Each row is a point. The points of each table are mixes of a few directions, plus a little noise. Count the directions of each table, and those that both share. Where both have some left over, give the other angles between the two spaces (their principal angles), to ten degrees, smallest first.
In the rows, 100 means zero.

First (5 x 3):
110, 99, 34
58, 104, 91
157, 95, 91
101, 100, 124
73, 103, 160
Second (7 x 3):
88, 101, 132
96, 100, 112
128, 97, 22
114, 99, 61
102, 100, 93
66, 103, 195
106, 99, 84
Directions: first 2, second 1, shared 1

First (6 x 6):
74, 155, 153, 128, 67, 92
129, 66, 106, 92, 131, 136
96, 113, 121, 109, 94, 105
146, 5, 8, 51, 157, 113
82, 139, 139, 120, 77, 96
73, 123, 73, 100, 74, 58
Second (6 x 6):
104, 103, 108, 87, 84, 95
85, 91, 73, 141, 151, 116
75, 85, 54, 171, 187, 127
127, 116, 149, 25, 7, 72
94, 96, 89, 117, 121, 106
115, 109, 128, 58, 48, 84
Directions: first 2, second 1, shared 0; angles 70

First (8 x 11):
84, 112, 80, 65, 175, 102, 65, 132, 55, 124, 57
141, 52, 128, 111, 103, 96, 119, 100, 126, 101, 126
90, 120, 87, 102, 90, 117, 106, 98, 80, 90, 89
164, 31, 139, 120, 101, 109, 139, 101, 127, 94, 134
135, 56, 128, 110, 102, 87, 112, 98, 133, 104, 127
57, 158, 70, 102, 64, 115, 97, 88, 75, 84, 81
101, 87, 107, 88, 128, 77, 80, 108, 113, 118, 101
28, 186, 61, 103, 38, 96, 81, 74, 91, 84, 85
Second (10 x 11):
129, 155, 106, 108, 109, 92, 93, 110, 112, 129, 80
86, 107, 65, 186, 100, 139, 86, 73, 98, 120, 76
90, 76, 110, 60, 124, 140, 110, 91, 79, 89, 85
125, 17, 136, 33, 195, 72, 79, 125, 98, 135, 109
107, 167, 108, 69, 110, 92, 88, 128, 126, 94, 67
91, 142, 92, 103, 80, 87, 93, 114, 121, 82, 90
94, 118, 112, 51, 64, 54, 108, 128, 119, 60, 124
68, 55, 82, 126, 33, 85, 120, 82, 89, 58, 151
91, 68, 86, 138, 103, 123, 100, 78, 85, 110, 103
119, 94, 101, 125, 81, 117, 123, 72, 73, 123, 115
Directions: first 3, second 5, shared 1; angles 40, 50

First (9 x 18):
100, 119, 81, 88, 96, 101, 94, 87, 85, 105, 106, 106, 98, 108, 81, 86, 99, 103
28, 86, 102, 124, 94, 97, 102, 118, 100, 100, 118, 74, 98, 108, 142, 138, 70, 120
82, 118, 112, 85, 103, 67, 111, 62, 127, 103, 113, 108, 130, 128, 97, 106, 43, 96
195, 85, 120, 85, 161, 107, 135, 140, 96, 107, 76, 96, 128, 72, 87, 90, 154, 39
122, 111, 63, 89, 124, 126, 101, 134, 47, 111, 102, 88, 91, 88, 79, 84, 149, 84
113, 85, 107, 121, 28, 138, 65, 69, 98, 124, 87, 117, 53, 104, 103, 97, 100, 165
94, 103, 110, 104, 63, 79, 71, 66, 143, 54, 86, 133, 80, 90, 88, 75, 102, 114
56, 91, 96, 109, 135, 91, 119, 142, 90, 92, 115, 69, 116, 96, 128, 128, 97, 79
111, 103, 110, 95, 95, 93, 101, 83, 113, 102, 97, 109, 106, 106, 95, 97, 87, 100
Second (9 x 18):
166, 96, 91, 76, 132, 130, 110, 122, 73, 119, 81, 102, 114, 87, 77, 86, 132, 74
111, 111, 112, 107, 86, 75, 99, 78, 121, 88, 103, 112, 91, 101, 91, 85, 109, 99
76, 105, 107, 112, 82, 79, 96, 84, 118, 88, 108, 103, 91, 106, 107, 101, 90, 111
25, 97, 102, 119, 77, 85, 90, 92, 114, 88, 118, 90, 92, 113, 130, 124, 62, 128
160, 83, 75, 64, 156, 168, 112, 155, 40, 138, 75, 85, 128, 84, 85, 105, 125, 71
97, 105, 106, 105, 91, 85, 99, 88, 113, 92, 103, 105, 94, 102, 98, 95, 100, 103
58, 107, 112, 121, 70, 67, 93, 74, 130, 81, 115, 105, 85, 110, 113, 102, 81, 119
158, 85, 78, 68, 149, 160, 111, 148, 48, 134, 77, 88, 124, 86, 85, 102, 124, 73
48, 112, 118, 127, 59, 51, 91, 60, 143, 72, 120, 109, 79, 113, 114, 100, 77, 124
Directions: first 5, second 2, shared 1; angles 30
